Each row is a point. The window is the flat piece filled in between its corners: a triangle in 3 columns, a solid with four corners in 4, and so on. A path goes straight from each point to the next, and from the last back to the first. List the points from which the path goes on through the window.

Window (4 x 4):
[[ 12 -26 -65  30]
 [ 15  40   9  -3]
 [  4   3   9 -18]
 [-32 -11  40   7]]
Path:
(1): [ 34  11 -21   4]
(2): [-33 -13 -40   2]
(3): [-14   4 -35 -39]
(4): [ 20 -20 -26  38]
(5): [ 25  19  31 -24]
(6): [-37  65   7  25]
(7): [-42  15  13   2]
(8): [ -3 -35  24  17]
Through the window after points: 3, 7

Window, 4 rows:
[[-22 -10  -3 -12]
 [-29 -33  33 -21]
 [ -2  51   3  54]
 [ 11 -37 -22  34]]
Path:
(1): [-40 -18   1   8]
(2): [  6  37  27 -16]
(3): [ 12 -19 -12  13]
(4): [-10 -37  -9  31]
(5): [-38  21 -32  65]
(6): [  6   4   6 -11]
(7): [ 19 -16   4  16]
(8): [-20 -19  -4  40]
(9): [-26 -10 -11   6]
(10): [ 51  21 -13  33]
(11): [  5 -39  15 -39]
(12): [-64 -17  45  12]
Through the window after points: 3, 11

Window (6 x 6):
[[  5  21 -53  33 -35   0]
 [-45  21   1 -10 -45  47]
 [  8  38 -13  15  25 -30]
 [ 37 -27  26  31  54  46]
 [-49   5 -16  -4  25   0]
 [-52 -33   5  -5 -43   5]]
Path:
(1): [-21  12 -11  30 -28  27]
(2): [ -6  -6  -2  57 -12  20]
(3): [ 18  13   2 -36   8  21]
(4): [-19 -10 -18 -55 -29   8]
(5): [-31   2   6  44  -2 -12]
(6): [-53   3  36  31 -11  39]
(7): [  0 -22 -59 -29 -12   6]
(8): [ -8 -15 -32 -38   7  46]
(9): [-19  -3  21  25 -21  19]
(10): [-47  -2  28  15  -1  10]
(11): [-24 -14  -6 -18 -32  40]
(12): [  8  20   3 -46  27  -6]
(13): [ -3  10 -21  58  13  21]
(14): [-62 -10   8  24   2  16]
(15): [ 27  -7   4 -42 -22   8]
(16): [ 25 -14 -22 -21   1 -32]
Through the window after points: 4

Window:
[[-53   5  29  12  27 -19]
 [ -4   7 -19   3  44  22]
 [-22 -14 -29  10 -30   8]
 [-69  20 -56  26 -57  43]
 [-28  16  15  19  -8  27]
 [ 25  28  -9 -32  24 -44]]
Path:
(1): [-36 -24 -12  -6 -12  19]
(2): [-14  20 -15  27 -23   7]
(3): [-10  28 -23  34  28   6]
(4): [-13   0  -9  -8  32  24]
(5): [-18  -3   4 -37  -4   9]
(6): [-13   7 -37  37   9   0]
(7): [ 21  12 -25  26   2   5]
(8): [-45  24   4 -23  33   7]
(9): [-75 -10  32 -31 -29   2]
(10): [-23  36 -33  41   3  28]
(11): [-24  40  13  26   2   0]
(12): [-58 -57  11 -15  11  35]
Through the window after points: 1, 3, 5, 11

Window:
[[-11  -1 -43   8  -7 -30   8 -28]
 [  6  -9   1  -7  20  -8  -4 -16]
 [  7  83  95   9 -11  25 -43 -48]
 [-23  28 -18 -11   6   4  28   9]
 [-45 -17  -6  -9  -4 -20  29  -9]
 [ -6   8 -48 -41 -23  56  -8 -59]
 [ -2   4  12  -5 -27 -21  21  17]
 [ -8 -14 -14  27  -3   5  29 -14]]
Path:
(1): [ -9  24  15  23 -14   8 -17  -9]
(2): [ -7  -6 -16   8   8   5  -8 -16]
(3): [ 19  12  11 -66  -2   9  17 -48]
(4): [ 11  38  13   8 -13  11  16 -34]
(5): [-21  18   6  -6  -6  -5 -36 -36]
(6): [ -6  36 -31  -1 -14  -6 -54  -3]
(7): [-11  -7 -20   5   0 -20  32 -31]
(8): [ 11  15   5 -24 -21  -2  34 -12]
(9): [-24   0   0   2 -12 -12   7   4]
(10): [-28   0 -36  -1  -4   9 -11 -14]
(11): [ 14 -22 -53 -42 -17  10  62 -42]
(12): [ -9  40  51 -38  -4   1  14 -53]
Through the window after points: 2, 4, 6, 8, 12

Window (8 x 8):
[[-11   1 -28   2   0   7   4 -10]
 [ -3  -3  30  16  36  -1  23  34]
 [ -5  16   9   1 -14 -11   9   4]
 [  6   2   7 -25  33 -18  10  21]
 [ 30 -12 -19 -10  49   2 -95  -7]
 [-11 -16  21 -14   8  36  -4  12]
 [ 56  20 -31  20 -17  32   0  11]
 [-14  36  -1  -6   8  12  17   0]]
Path:
(1): [ 22  21 -31   9  -3  -5 -16  39]
(2): [  4 -13  18 -26  16  31   3 -42]
(3): [  9  18  -2   2  25 -10  43 -32]
(4): [-22   4  -8 -14  -5  27 -35  41]
(5): [ -3  11   3  -9   7  -2 -28  44]
(6): [  8   7  -1  -7  27  12   8 -13]
(7): [  9 -27 -27 -28  44   2   5 -49]
(8): [  3  36  -8  25 -14   4 -25  41]
(9): [ 12  10 -10 -18   7  -3 -10  24]
(10): [ 17   8 -19   8   8  21 -27 -21]
(11): [ 29   3   4 -12  35 -30  -6  -8]
(12): [-6  7 -1 -2  6 24 13 37]
(13): [ -7  16 -14 -17  19  10 -15  30]
(14): [  8   9   0  -8   3  -1   8 -12]
(15): [-11  -9  23  -6  51   8 -20 -39]
(16): [ -4  11 -18  -6 -18   1   6  42]
Through the window after points: 3, 5, 11

Window:
[[-13 -20  10 -17 -26 -15 -32   4  10]
 [ 25 -27  20  16 -14 -19 -29  16 -23]
 [-13  18   7  -6  14 -17 -19   6 -44]
 [-29  27 -40   2  30  56  -9  83  53]
 [ 13  -1 -10  30  -2   0 -19 -31 -22]
 [ 15 -14 -33 -70   7  -2  21   6  18]
 [ 16 -54  -4 -86  29  22  25 -43   9]
 [ 10 -30 -23  14 -28  23 -25 -12 -54]
 [-11 -34   9 -35  -4 -24  32  -3  -4]]
Path:
(1): [ -5  12  15 -18 -39   6 -26  31 -34]
(2): [ 22  46 -17 -44 -30  66 -29  10  -4]
(3): [-11 -83  -3  35  10 -55  -1 -30 -31]
(4): [  0 -52 -30 -44 -13 -54   6  28  21]
(5): [  4   7   3 -31   2  32  -8 -16  -5]
(6): [  7  -6  25  -4 -39  -3 -20 -17   7]
(7): [-21 -30 -14 -27   0 -15 -28  21   1]
(8): [ 19 -36 -52 -11  51  14 -12  31  19]
(9): [-21  18  60  -9 -59 -21 -15  -1 -15]
(10): [ 18  10  -2 -12 -22  54  31  26  17]
(11): [-25 -19 -30 -18  26 -15 -23   0  -4]
(12): [ -4 -35 -29 -41  38 -15   8   3  28]
(13): [ 25   0  39 -28 -45   9   0 -10 -41]
(14): [ -2  16  -6 -10  23  28   6  20  13]
(15): [ -8 -28 -41 -26  -2   8 -12  22  17]
(16): [  3 -37 -16  21  24 -25  -6 -11   2]
Through the window after points: 2, 4, 6, 14

Window, 9 rows:
[[ 28 -11 -18  -7  58 -13  13  10 -25]
 [-61  18  34  18  32  42  26  60  14]
 [-38  -9 -55  26  -1  -9  11 -40 -38]
 [-40 -36 -54 -11 -12 -49   6 -10 -34]
 [  0   8  13  -9  25  -6  17 -12  20]
 [ 15  58  25   8  29  31   6  84  30]
 [ -7  11   8 -28  16  11  -8 -13 -38]
 [-32 -20 -36   3  29 -25 -37 -29 -20]
 [ 31 -27  14  11   9   1 -13  -2 -18]]
Path:
(1): [ 28  -7 -28  22  30  66  -2  29  34]
(2): [-27 -10 -70 -27  29  -6  10  10   1]
(3): [-23 -17  33  24 -33 -48  -3   1 -48]
(4): [-11  35  11  -4  19 -25  -7  10 -23]
(5): [ -3 -35 -27 -16  31  13  -1 -19 -26]
(6): [-20 -49  -7 -61  31  46 -50  -4 -27]
(7): [  0  12 -17  37  -3 -47  32  -8 -21]
(8): [-45   7  -2   6   9 -47  -2  -2 -31]
(9): [  4  -8  -9 -22  17  15   6  -8 -10]
(10): [-24 -31 -23 -21   9  22 -38 -26   1]
(11): [ 14  16  -4  17  28 -34   7   7 -24]
(12): [-10  -7  23  53 -10 -26   6  -4 -42]
(13): [ -8  -6 -37 -26  50   5  12  10  -8]
(14): [ -4 -12 -14  -4   1  25 -18   8  -7]
(15): [ -6  16   9 -23  75 -61  18 -36 -63]
(16): [ -4   8  18  -3   9 -27  -1  21 -23]
Through the window after points: 2, 4, 6, 8, 12, 14, 16

Window:
[[-41  -3 -10 -29 -61   8  35 -36  28  40   2]
 [ 53  -2 -27  -3   1  -2  30  54  -2   7  26]
 [  5 -25   7  30 -25 -12  39  -2  23  19   8]
 [-44  -4 -41 -18  32 -27  16  10  -4  -2  -8]
 [ 32 -49   1   3 -33  27 -12  32  -5 -46 -34]
 [-18 -31 -53 -23 -24  29 -26   8  40 -24  12]
 [ 16  14   8  -7  23 -23  47   2 -26  -8  53]
 [ 12 -50 -46  19  16  64  28  25  -5 -35 -31]
 [-29  16  60 -35  67  51   2   2  26  11 -32]
 [ 31 -21   6 -28  77  25 -12 -43 -24 -22 -28]
 [-19  40   1   5 -24  47  -8   6  32  22  -2]]
Path:
(1): [-30 -65  -2   7  26  45  -2   4  -9  44  12]
(2): [ 13 -63  -9   1 -15  11 -30  37 -17  25  -2]
(3): [-33  33 -23 -26  29  24  42 -20  40 -41 -13]
(4): [ 19  20  -1 -34  18  17  58  -4  66 -11 -25]
(5): [-25 -16  10  -1  11   2 -28   1 -34  16  16]
(6): [-13   6  19  17  10  36  -2  12  -1  20  27]
(7): [  9  -2 -16 -36  20   2  25   8  25  -9 -37]
(8): [ 15   7 -13  -3   9  13  54  19  25 -33 -21]
(9): [ -8 -39  13 -11  13  44 -33  11 -11   2 -18]
(10): [-24 -14   0 -10   9   8 -10   1 -13  32  15]
(11): [  9  41 -17   4 -29  48  26   5  56 -33 -35]
(12): [  7   1  10   5  -2   6  31   3  24  -7 -12]
Through the window after points: 2, 6, 8, 10, 12

Window, 11 rows:
[[ 10  -3 -51 -34  61  -3 -34  -5   4 -37  -6]
 [ 19   2  16  28 -22 -23   1  29  50 -24 -21]
 [ 35 -36 -32   1  36   7 -28  32   3  -4 -30]
 [-12  24 -23 -14   4 -47  23  26  -7  -5 -14]
 [-31  36 -32 -18 -44 -16 -16 -13  -6  -5  -3]
 [ -7  15 -16  -6   6 -39  -1  81  -4 -45  -5]
 [-11  -3  18   4 -12 -13  22  61  18  15  18]
 [-61  21 -15  15  -3 -14 -10 -24 -19  -3  -3]
 [ 44  40 -50  36  -8  31  19  10   1  43  18]
 [  6  63   3  -1  -7 -49 -19 -23 -33   2  10]
 [ 53  -1  35  28 -14  43   1 -58   3 -23 -33]]
Path:
(1): [ 11  29   1   1  11  -6 -15  14  12  -5  -9]
(2): [-13  23  -4 -12   8  -4 -12   5  -1 -13 -14]
(3): [ -6 -24 -28  14  -8 -95 -11  24  -9 -31  20]
(4): [ 42 -21 -16  10  -3 -27  11   7  -6 -21  28]
(5): [-42  52 -24  -8   3 -21 -23  36  17  -3 -29]
(6): [-17  52  -7   8  16   9 -31   3 -26  25 -22]
(7): [ 10   0 -17  -4  -2 -22   1  -8   6 -18   3]
(8): [ 43 -42 -43  10 -27 -40  24  30 -30  -1   0]
Through the window after points: none

Window, 12 rows:
[[ 32  23  -8   5  54  -4  41 -44  30   9   2   8]
 [-22  36 -28   7   4  -1  -5  20 -15  18   3 -24]
 [-31 -19  -9  34  24 -16   0  23 -17  41  12 -24]
 [ 56 -40 -22 -33  26   2 -17   9 -22   3  53 -19]
 [-28 -19  51 -12 -21 -52   6  62 -43   3  -2   4]
 [ 18 -29 -17   9 -22   7  24 -16  -4   3  -1  -9]
 [ -5   1  -5 -32  16  -5 -10  54  -6  49 -39  17]
 [-26 -34  39   8 -51 -56 -38  49  18   1  35 -12]
 [-22 -26  13  11 -17 -57 -44  12 -28   2  14  13]
 [ 95 -42  -2  21  22  -3  11  12 -11 -45   1  -8]
 [-30   8  14   6  -5  72 -21   0  12  16   6   7]
 [  8 -24 -32 -55  56  16   8  14  31 -31  -3  26]]
Path:
(1): [  1  16 -30  -9  24 -16  42  68 -17  21  40  27]
(2): [  2 -15  -5  15  16  14  18  32  10   0   8  37]
(3): [ 16 -15  18  -7  -9   0 -19  -2 -20  -1   3 -36]
(4): [ 25 -13  -5 -29  32   0 -21   5  -6  10 -16 -40]
(5): [ 16 -10  -3   1  14   2  16  15   3   7  17  14]
(6): [-13  11 -21   1   8 -11  -6  38  13  15  13  31]
(7): [ 15 -45   5 -23  37   6  14 -11 -15  10 -23 -36]
(8): [  0 -18   5 -19   9  -1 -22  15   4  25 -37  -1]
Through the window after points: 2, 6, 8

Window (12 x 12):
[[ 53 -18 -50  -2  34  26   0  36  27  22 -33 -23]
 [ 64  17   9  22  -3 -29  21 -12  31   0 -38 -31]
 [  8 -14 -24  13 -15  67 -16  38  -1  55  54 -22]
 [ 31  15  30 -40  47   4 -22 -53  47  40  19  44]
 [ -4 -37  -6  39  -1  69 -21  42  42  14   9 -26]
 [ 37  36 -15 -21 -33 -35  14   3  27  -8 -51  10]
 [ 16  17  -9 -10   6 -28  34  10  29 -24 -11 -33]
 [ 15  29  12 -13  -9 -51   5  21 -22  -1 -58 -23]
 [ 19 -34  -1  27 -12  42  26  72   1  20  15  -2]
 [-30  29   4   6 -23 -24  44  12  -1  54 -25  -1]
 [ 12 -25  12 -40   3  27   5 -49  12  39   4  13]
 [-11  17 -21  20  -9 -23  18 -11 -28  15 -14  22]]
Path:
(1): [ 10  17  -1  21   0  22  30  19  17  18 -10 -10]
(2): [ 27  27   3   5 -11   1  21 -27   8  -7 -35 -22]
(3): [ 34 -18  19   3   1 -64   0  64  31  43   5   9]
(4): [-15  10 -23  -3 -34 -34   6   1  20  27  -3  -4]
(5): [ 41  13  16  -2  14  20  14   6   5  -2 -22   7]
(6): [ 30  63  22   2  11  27  63  14  15   6 -28 -11]
(7): [ 19 -42 -11  -3 -10 -44 -27 -13  15  15 -25  -5]
(8): [ 16 -17  -7   3  -1 -19  17  21  10  16   0 -26]
(9): [ 29  20 -17  22  -9  40   8  16  22  16 -34 -15]
(10): [ 47  68   3 -13  11  30  42  -4  10  27  -6 -14]
(11): [-25 -73 -23  17 -27  -1 -42  32 -10  30  13  -5]
(12): [ 35 -46 -13 -55 -30 -44 -27  13   7  28 -21  19]
Through the window after points: 10, 12

Window:
[[-56   3  13 -20  -4  29 -59 -10   8 -29  20  -5 -31  16]
 [  8 -25 -15 -23 -20 -28  24   1  26  44  -9  33  32  19]
 [ 59  14  12  41  11   7  26 -77  20  25  14  -7  15 -43]
 [ 29 -23  32  50  11 -15  35 -59 -19  27 -26 -13 -10  11]
 [-21  44   9  25  29 -19 -29 -13  21 -39  -5  -5   6  23]
 [-19  -9 -53  35   9  11 -34 -12   1 -42  20  -5 -21  24]
 [ 23  40   3  20 -37   7 -55 -11 -17 -29  18 -16  -8  33]
 [-29  32 -22 -11  28 -18 -49 -35 -36 -20  44 -32 -15  28]
 [ 56 -38   1 -41  26  -4  46  15  44  23 -10  -2  -6  33]
 [-25  48 -24  -8  -5  15  -8  -2 -34 -40  -6  -4 -27  -4]
 [ 22 -54   4 -30  -4  12  64  14  30  18 -11 -28  71  25]
 [ 36 -46 -15 -24  -1 -16  22  16  46  57 -53 -44  31  -8]
 [-16  24   8  34 -13 -22  -5  11   1 -14  47 -27 -28  -6]
 [ 44 -53  13  -4  41   5  19  32   0  47 -16  11  43  -7]]
Path:
(1): [ -2 -21  11 -23  11 -22   2  -9   8  -5 -10  -9   7  -1]
(2): [ 17  41 -35  42  -5  47 -15  12  42  17  29  -1 -23  60]
(3): [-27   6 -58  42  16  45  29  -9   6  21 -38 -46 -16  43]
(4): [ 26 -10  32 -42   0 -37 -22 -15  -5 -25  49   6  34  -8]
(5): [ 22  -7  38   0  11 -42   2 -34 -40 -54 -24  -1  22 -31]
(6): [ -2  -6 -36   9  13  38  22   4  46  61  21 -16  -3  34]
(7): [-12  12  -8  13  32  52  15  17   3  42 -14 -11  43  24]
(8): [ 49 -45  13 -13   9 -48  -8  -5  -1  -7   7   4  -2  -8]
(9): [ 18 -23  -6   8  18  -6  -8 -17   4 -32   9   4  -3   2]
(10): [  2  39  -2   3  -7  -7   8  -7  20  66  -9 -21  -1  26]
(11): [ 18   1   6  12  13  22  35  17 -11  38 -28  -3  19  38]
(12): [ 22 -34  -5 -16  16 -24 -11 -13  19  -9  12  -1   1 -22]
Through the window after points: 1, 3, 7, 11

Window:
[[ 19  -2  -4 -19 -29 -23  26  44 -40  23  26 -20 -10  14]
 [-40  25 -41  36  -3 -24  16  48  21  15  12  25 -46 -26]
 [-35  -6  -4  -5  49   5  19 -45 -15  21 -28  12   3  51]
 [ -1  18  -4 -24 -55  12   7  24  -5  -2   2  32 -51   5]
 [ 36  -9 -31 -34   9   8 -11 -43  22 -19  10 -40  31  75]
 [ 11  35  22  71  51  25  42   8  21  20 -10  40 -35 -16]
 [ 39  -1 -28  13 -41 -30  -6 -27 -16  27 -15 -17 -28  42]
 [ 22 -29 -10 -35  26   6 -45  -4  -2  18  -7 -40 -32  72]
 [-26  20  23  59  26  12  -8  13   1  -2 -48  17   9 -28]
 [  2  39  -9   8  29  -5  12  26  21  52 -37  50  -5 -38]
 [ 15  22  29 -25  -3 -43 -25 -32  11  11  17 -26  -4  76]
 [-18  34 -11  69  12  26 -11  32  -6  41  18  76  -3 -20]
 [ 26 -57  10 -26   0 -34 -12 -39   9   4  16  -4  -7  28]
 [  3  58 -13  38  42  -1  -6  -3 -29  -1   5  42 -31 -49]]
Path:
(1): [ 19  10 -10   1 -12  -9  10  43  -2   4   8  32 -23  15]
(2): [-26  17  13   7  -5  13  12 -40 -27  48  -2 -31 -18 -16]
(3): [ -7 -10  -2 -26 -13  69 -24 -33  40  35  -9 -37   4  26]
(4): [ 30  19   7  36  37 -77   8  17 -42 -16  -8  43 -15  18]
(5): [ 11  14 -13  43  17 -24  30  14   4   3  -1  25  -8  35]
(6): [ -3  17   3   9   4   8  -3  -1  -4  24  -2  16 -17 -18]
(7): [ -7  -5   5   4  12  -4   4 -10   3  31   9   4 -21   5]
(8): [ 25   1 -38  12   8  10 -23  13 -11 -10 -27  27  -1  40]
Through the window after points: 1
